Rows are points. Examples show where two turns around zero, p and q, send a point. Where does a point land after both, in the order given? Backwards means that the second turn is done in reverse. Each puzzle has new turns, and all numbers are rounded.

Turn p:
[-6.0 15.3] => [14.3 -8.2]
[  0.0 -27.5] => [-17.2  21.4]
[ 6.0 12.1] => [  2.9 -13.2]
Turn q:
[ 19.1 -15.9] => [ 2.0 24.8]
[-19.4   1.3] => [ 10.1 -16.6]
[ 0.3 14.6] => [-12.1  -8.2]
Where do these land?
p, then q: [-25.1   8.2] => [-21.9  14.8]
q, then p: [ 1.5 12.4] => [ 4.9 11.5]
p, then q: [18.4 -0.7] => [17.5 -5.7]
p, then q backwards: [  5.3 -19.8] => [19.4  6.5]

Turn p:
[ 25.9 -10.8  -8.2   9.4] => [ -8.5 -14.0  12.7 -22.7]
[-23.4  13.6 -11.8 -11.6] => [10.9 27.4 -8.4  8.0]
[10.5  0.2 10.5 16.7] => [ -8.9 -17.9  -8.4  -5.3]
[  5.7  -3.7   8.5 -15.3] => [10.8 -6.9 11.3  7.7]
[ -3.9 -16.3   6.5  21.9] => [-26.8  -8.1  -3.0   3.3]
[12.8 -9.3  0.4 -4.2] => [ 0.1 -8.6 13.2 -4.5]
[-27.7  26.3  -5.8 -16.9] => [ 22.4  28.1 -17.4  13.6]
Turn q:
[-11.5  11.0 -17.2 -28.8] => [-19.7 -11.6  25.5 -14.2]
[ 14.4 -10.1   6.1  13.5] => [ 13.2  10.7 -15.4  -0.6]
[ -3.6  22.4  13.4 -15.2] => [-28.0   5.4   5.4   9.2]
[ 25.1 -15.4   0.6  11.2] => [ 16.8  15.5 -17.8 -12.3]
[ -8.7  -0.1 -16.0  11.2] => [  7.6 -19.7  -2.4  -2.5]
[-15.7  -7.8  13.2   8.2] => [10.0 -0.3  4.7 20.7]
Where do these land?
q, then p backwards: [  6.6  -4.3 -20.9 -21.3] => [ 22.3  -7.2 -19.7   3.4]
p, then q: [ 6.9 -0.8 23.3 16.9] => [26.6 -7.4 10.1 -3.9]
q, then p backwards: [  1.3  -7.3 -16.2  20.5] => [13.8 20.7 11.0 -0.5]
q, then p: [10.7 -7.8  1.8 11.5] => [  6.6   2.5   3.1 -15.9]
p, then q: [-11.9  -6.5  16.2  -3.3] => [ 12.9  -8.3 -12.5   8.1]
p, then q: [-13.6  26.7  -4.2 -24.4] => [-14.5   2.6 -29.7 -20.2]
